Each wall is flat, endless, passes through zero and stands at right angles to its row. A trip goes straight from one point to another. Which walls does it cross, in order?

Walls:
(1): [-22  -8]
(2): [  9 -30]
(3): [52  0]
(4): [-4 10]
Trips:
[-34   2] to [-23  40] -> none
[-6 21] to [-31   2] -> 1
[-16  24] to [-12  15] -> none

Walls:
(1): [ 12   1 -16 -29 -10  53   4 -28   3]
(2): [ 33 -26   4 -40 -34  27 -38 -21 -33]
(3): [ -2  -2  11  18   7  22   8 -29 -60]
(4): [ -8 -19  32 -11 -11  20  39  27 -27]
(5): [  0   6   6 -17   8  -7  11  13  -8]
(6): [ 27  17   1 -23 -23  22  23  -9  14]
(7): [-5  1 -6 -8 -8 -8  5  0  9]
(8): [ 26 -15 -27   0   4 -14 -47  15  30]
(9): [ -9  20  -6   8 -25  45   1  -8 -13]
Trips:
[  5 -23  22  20   5 -26  34  30   4] to [ -3   3 -10 -15   1   4  -2   0 -34] -> 7, 3, 2, 9, 1
[-18 -24 -20  -1   7 -25 -31 -11  11] to [ 12  35   3 -11 -12 -15  -8  -1   2] -> 5, 6, 9

Walls:
(1): [ 27 -21   1 -11  18  23  13  19  14  -1  17  -7 -15 -25  12 -21  -3   4
  17   8]
(2): [  3   6   6  -9 -18  14   4  14 -18   4  11  24  14  -1 -24  18   6  31
 -18 -24]
(3): [  1 -10   6 -23  13   5  -1  -3  -7  22 -28  16  54  19   7 -18 -34  20
  45 -33]
(4): [ 17  13  -1  -4  -4  37  29  17 -12  12  -5 -23  -8  20  17  -6 -12   4
 -32  -3]
(5): [  6  13  -3  13   0  12 -21   9 -31 -11  37  25   0   9  58 -27  10 -35
  -9  27]
Trips:
[  4  22 -34  -8 -23   8  15   2  15   4   2   0   2   9  11  35  32  -8
 -25   0] to [ 19 -26  -8  10  21 -32  12  -1  29 -32  14  20   9 -23   6 -28  -4  32
  12   9] -> 1, 4, 5, 2, 3
[ 15 -10  -5  -6 -18   2  -9   8   6 -15   0   0  17  14  31 -24  33   1
 -19 -27] to [ -2  24  -3  37 -30   8  18 -26   3 -23 -10 -27  20 -17  31   4  21  -7
  -6 -13] -> 1, 3, 2
[  0 -20 -15  -3  -5  20  33   0  -9  10  16 -19   2  -5  -7 -11  50  29
 -16  -5] to [ 36  26   7 -16 -11 -24  -6 -30   9  15  27   8  23 -32 -16   0  21  25
  38 -15] -> 4, 3
[ 20 -26 -18  25   8  29 -12  -2 -25   4 -25 -39  -6 -22 -41  17   9 -11
 -15  13] to [ -2 -13  17  13  21  12  40 -11   2  43  -1  29   4 -27 -35  22 -12  34
   9  -5] -> 2, 3, 4
[ 22 -19   8  -5   9   3  17  -7   4 -10  -1   2   1  38 -25  10   4   1
  -4 -14] to [ 20   8  10  -7  29   6  -9  14 -10  -9  31   5  18   9  -3 -25  -4   6
  22 -15] -> 1, 5, 4

Walls:
(1): [ -4  33  29 -21  32   0  24  13  14  26  30  16 -19 -29 -14  30  42  -4
  34 -25  16  25   1   4  -7   8  18  41  18  19  37 -13  46  31 -16  46
   3  -5 -10  -6  -7  45 -13  -3  32  11  35  16]
(2): [  1  15   6 -17 -18  24 -11   7 -33 -23 -30   4 -14 -19  -2  -1   0   7
  12   3  12  25 -44  20 -37  21   5  13 -25  20 -23  -7 -24  -7 -12  -6
   9 -19  12  -2  12 -15  -8 -23  22  -1 -31  -9]
(3): [ 32 -12 -22  12  21  13  -7  22  12   1 -16  33 -14  16  29 -18  -1   7
 -20  10 -27  23  21  20  -1 -13  -2 -25 -22  27  30  14  21  -1  23  24
 -15   6 -44   2  -1  -4 -42 -21 -36  12   6 -42]
(4): [ 22  -9  51 -47 -17  26  19  -2 -29  22 -18  20 -18  19  -1  -9 -33  -7
  27  26 -30   6  39  12  12 -30 -25 -53  35   4  -2  22  18 -23 -28 -15
 -41  18 -15  -9   8 -11  29  25  20   8   9  -4]
(5): [-29   0  29  41  22  48 -17  54 -36  -1  12   2  24 -34  11  23 -32 -36
   2  32 -16 -14 -17   1   6  15  -2   7 -18  30 -13  -2  33   6  35 -56
   9  13  -3  15  -4  -8  24  15   8 -13 -18   0]
(6): [-12   5  23  -8 -29  23  -1  22   0 -20  -5 -23  23  16  14 -45  34 -47
  33   6  24  -3   0 -13  -7 -27 -28 -16  -3   2  37  -6 -28  23 -14  -3
  30   5  -5  23 -19   1 -37 -15  -9   6   2 -12]
(7): [-13  14  -8   2 -24  -7 -14  26 -29   1 -15   5 -32 -12 -20  12   6   7
   2  -3  13   8   2   7  42  22 -31   5 -32  11  31  41  18   2  19   3
  38  20  13 -14 -14  -1 -14  25 -24   2  36  -5]
Trips:
[  9 -21 -19  -3  29  19 -20   0  -3 -27  19  28   5   9  -8  -2  16   5
 -18   9  10   6   0 -18 -13  -1   5  26  36  -9 -18  -3  -9 -41  37   1
  35  -4  11  29 -10  39   2  29   0   8   4  23] to [-19  16  16 -30  27 -40  23  -4   1  -4 -25  26  19 -25  21   8 -15  18
  -5 -20 -16 -30 -13  -5 -14  -2   0 -33  13  10  11   5   8 -32 -33  11
  30 -23  -1   1 -32  33 -31 -31   3  -7  -3  45] -> 5, 2
[ -8  32  21  60 -10   4  12  13 -21   1  14  16  -7 -11  21 -10  14  20
 -28   6  -1   5 -38 -37 -19 -13 -24 -24  -1  12   4  -6  -9 -13  -1 -13
   6 -31  17  -6  -2 -13  -8  -4  -3 -34   8   9] to [-45 -22 -21  -2  34  11  15  -1 -16   8 -15  19  22  -1 -18 -26   5 -32
  -2 -21  10  -3  -6  17 -12   2  20  41  -7  11 -16 -24  -2  -6  31  13
 -11  -3  -9  26 -16  15   8  18  14  19 -23  28] -> 7, 1, 6
[-10 -27   6   1  16   5   3  33 -11   1 -20  29  -5  35  -8 -12  12   1
   9  17  14  17   1  20   8  22  10 -13  38  11  27   9   0  -8   8  17
 -26 -40  -6 -17 -11   4 -25  23   5 -31  27   9] to [-30 -15  35   0 -39 -20 -28 -13 -15  35  23  -4  35 -12  21  -4  31  14
   8  24  14 -52  32  22 -15 -30 -19   4 -10 -11 -15  18  15  16  -8   2
 -24  27   2 -14 -40  -6   5  55   5   3  39  41] -> 3, 5
